Each row is a point. Each copy is the shape, with its points in the same order, stretched, turned, moved and blurred by noise. Some copies are also mirrored. Which?

Shape (8 x 3):
[[-24 -25  34]
 [  4   9  16]
 [ 12  -5  27]
 [ 37   2  19]
 [  1  11 -26]
 [ -9 -23 -30]
 [ -7  -4  41]
 [ 50   3 -65]]
Copy 1, 8 rows:
[[ 14  -6 -29]
 [  4  31  -3]
 [ 18  32 -14]
 [ 27  50   2]
 [ -7  12  39]
 [ 10 -22  45]
 [  9  25 -32]
 [ 22  24  95]]
Copy 1 is: mirrored
Copy 2 (8 x 3):
[[-17 -24 -31]
 [ 15 -18  10]
 [ 22 -15  -2]
 [ 44 -13  20]
 [  2  18   4]
 [  9  33 -34]
 [ -5 -38  -3]
 [ 55  56  14]]
Copy 2 is: only turned
Copy 3 (8 x 3):
[[-44  20  14]
 [ -5 -11   8]
 [ -4  -5  25]
 [ 21 -11  25]
 [ 14 -18 -28]
 [ -1  22 -27]
 [-21  -6  24]
 [ 55   0 -21]]
Copy 3 is: mirrored
Copy 4:
[[ 31 -16  17]
 [ -2  15  12]
 [ 15  20  15]
 [  3  43   4]
 [-27  12 -18]
 [  2  -6 -36]
 [ 13   4  29]
 [-30  45 -61]]
Copy 4 is: only turned

Shape:
[[ 34   9  29  -6]
 [ 23  -8 -35 -40]
 [-29  -3 -19 -39]
 [ 20  22   2  12]
 [ 24 -29   3  86]
 [ 20   2 -17  49]
 [-16  11 -24 -20]]
Copy 1 (7 x 4):
[[ 51 -22  10  -3]
 [ 18  36  25  24]
 [  3  67 -30   9]
 [ 17 -27   2  13]
 [-13 -95  44 -70]
 [ -8 -53  29 -15]
 [  0  41 -18  21]]
Copy 1 is: mirrored
Copy 2 (7 x 4):
[[  7 -18  30  22]
 [-17 -13 -24  -6]
 [ 17   5 -36 -12]
 [  7  -3  28 -14]
 [-30  62  23  -2]
 [-14  38  23 -25]
 [  3   3 -21 -24]]
Copy 2 is: mirrored

Shape (11 x 8):
[[ 41  36 -41  10  29 -34 -32  -9]
 [ -2  15 -14  20  38  22 -13  34]
 [-41 -45 -14 -39 -26  26 -39  -1]
 [-31 -44 -31  -2  17 -17  36  -5]
 [ -4 -26 -33   8  51  32 -12   9]
 [ 30  34  39 -24  21 -19 -26  -4]
 [-16  25  36  38  14  24  24  63]
 [ 15   3  13 -18 -39  30 -22 -10]
 [ 33  -4  46  35 -15 -42  -4  -4]
 [ 39  -2  38 -40  15 -31 -14  60]
 [-46 -16 -24   7   4  27 -33  -6]]
Copy 1 (11 x 8):
[[  8  12   6  54 -31  -6  -2 -15]
 [  8  -5  -8  -9 -34  -2  -2  47]
 [ 55  13 -37 -15  57  36  -9  40]
 [  9  35 -61 -20  -5 -16  -9  10]
 [ 29  15 -48   5 -36   1  18  50]
 [-13  23  53  31  21  -6   4   9]
 [-21  -6  31 -56 -15 -11 -20  42]
 [ 32  -7  33 -23  54  25  19  10]
 [-19  66  60   5 -15  15 -16 -27]
 [ 11  50  81  41  10 -44 -38  13]
 [ 24  -3 -52 -15   5  52   6  50]]
Copy 1 is: mirrored
Copy 2:
[[  4  10 -44 -66   2  -6 -54  -4]
 [ -9   1 -55 -22   2  38 -33  19]
 [ 44  -6  33  -1  12  19  23  54]
 [ 46  37 -10  18   1   1 -10 -16]
 [ 24   5 -53  -3  35  22 -36   0]
 [-28  11 -13 -40   7   1  35  10]
 [-48  15 -51   4 -23  60   1  31]
 [-15  -5  19  -3   0 -13  14  40]
 [-43  64  10 -29   6  -3   1  22]
 [-17  51 -19 -40  -7 -10  73  57]
 [ 26 -13   2 -15  13  48 -36  23]]
Copy 2 is: mirrored
Copy 3, 11 rows:
[[ 38  28   1 -68 -63 -21 -74  11]
 [ 14   3 -17 -30  11  45 -67 -31]
 [  0  35 -67  14  56 -21  53  30]
 [ 21  63   0  10 -13 -45  11 -38]
 [ -6  47 -40   4  20  -3 -64 -40]
 [-34 -28  22 -37  -9  17 -22  23]
 [ 24 -64  19 -17  21  95 -38 -56]
 [ 21 -44 -23  22  29 -10  -2  42]
 [-10 -51  30  -7 -80  26 -10   9]
 [-12  12  49  -4  18  74   3  54]
 [ 11  15 -69 -19  23 -15 -17 -17]]
Copy 3 is: only turned

Shape, 14 rows:
[[ 29   5   7   7  46  43  -3  10   8]
 [  0  -8   6  23 -30 -33  -1 -17  -7]
 [ 18  -6  -9   7 -19  12  14  39  16]
 [-20  22  20 -19   4 -24 -61 -24  38]
 [ -7  -2   5  56 -20  13 -27  13  14]
 [-13  23  54 -32 -24 -43 -23 -38  -9]
 [-11  -3   4  11 -24   0  -1  25  13]
 [ 18 -48  15 -25  13  16   5  16  -3]
 [ 26 -16 -37  -6  23   8   4  26  17]
 [ 29 -33  13 -22  33  17  22 -25  40]
 [ 28 -24 -14  23  40  14  26  41   9]
 [-37  -9   0 -26  19 -30 -43   4  11]
 [-47  25  21   8 -21  -6  -4 -30   7]
 [-12   5 -35  26 -32  12 -30   0  -5]]
Copy 1 (14 x 9):
[[ 12  30  -4   8   5 -52  -6 -39  19]
 [ -3 -20  -8  -5  20  24  -6  55 -10]
 [  8  30 -17 -17  -4 -46  28   7  -9]
 [-45 -44 -31 -14   5  65 -28   8  59]
 [-24 -13 -33  -1  13 -34 -26  29   2]
 [ -9 -32 -33   7  30  95   7  31  15]
 [-19   7 -17  -3   5 -20   8  18  -3]
 [ -4  19  -3 -26  24   1  29 -34 -23]
 [  5  15  16 -27 -18 -46  15  -8   7]
 [ -3  40   9 -31  26  28 -12 -31   1]
 [ -4  36  31 -12   8 -89  10 -10  10]
 [-65 -50  10 -13  -5  34  -5  18  35]
 [-29 -18  -8  35 -10  41 -24  42   8]
 [  4 -39 -19   4 -35 -10 -13  39 -19]]
Copy 1 is: mirrored
Copy 2 (14 x 9):
[[-13 -20 -33   5 -37  -6   9 -27   9]
 [  3 -16  10  12  11   2 -40  20  17]
 [ -2 -50 -23 -17   7  30   3  33  13]
 [ 23  40  29  -8 -15 -26  -6   8  -3]
 [-33 -19   2  -8  10 -31   6  35  52]
 [ 39  11  71  -8 -26 -16 -55  -6  -2]
 [ -2 -39   8 -11   8  10   4  36  25]
 [ 37 -55 -29  35 -11   1  -3 -25 -27]
 [  2 -25 -60  23 -10  33   9  14 -14]
 [ 31 -11 -34  30  -1  17   2 -71 -28]
 [  0 -55 -70  21 -22  22  12   2  29]
 [ 41   1   4  32 -28 -15   4  19  -4]
 [ -7   5  71   3  -3  -3  -7   3  30]
 [-41  -7  18  11  13   4   0  55   0]]
Copy 2 is: mirrored
Copy 3 (14 x 9):
[[ 10  -2 -39 -16  14  -7  -8  -4 -16]
 [ 12   7  50  17 -16 -22  -3  24  15]
 [ 28 -28   6 -26   6  -3   2  19   7]
 [-22  54  35 -46   5 -39  17  -5  13]
 [ 18  10  35  -6 -12 -34  10  45 -17]
 [-46  27  37 -15  -9 -43   9 -20  39]
 [  7 -10  27 -16   4 -17  17  19   6]
 [  8 -25  -6 -22  17 -14  10 -42  -2]
 [ 41  -6  -8 -26  12  15  -5   1  -3]
 [ 23   0 -23   1  41 -26   0 -30  10]
 [ 42 -29 -20  -3  31  19 -26   6 -23]
 [-18  34  36 -39  15  -9  24 -23  -2]
 [-33  33  32  19   4 -35  42  18  21]
 [ 18  27  42  -9 -40 -16  36  40   1]]
Copy 3 is: only turned
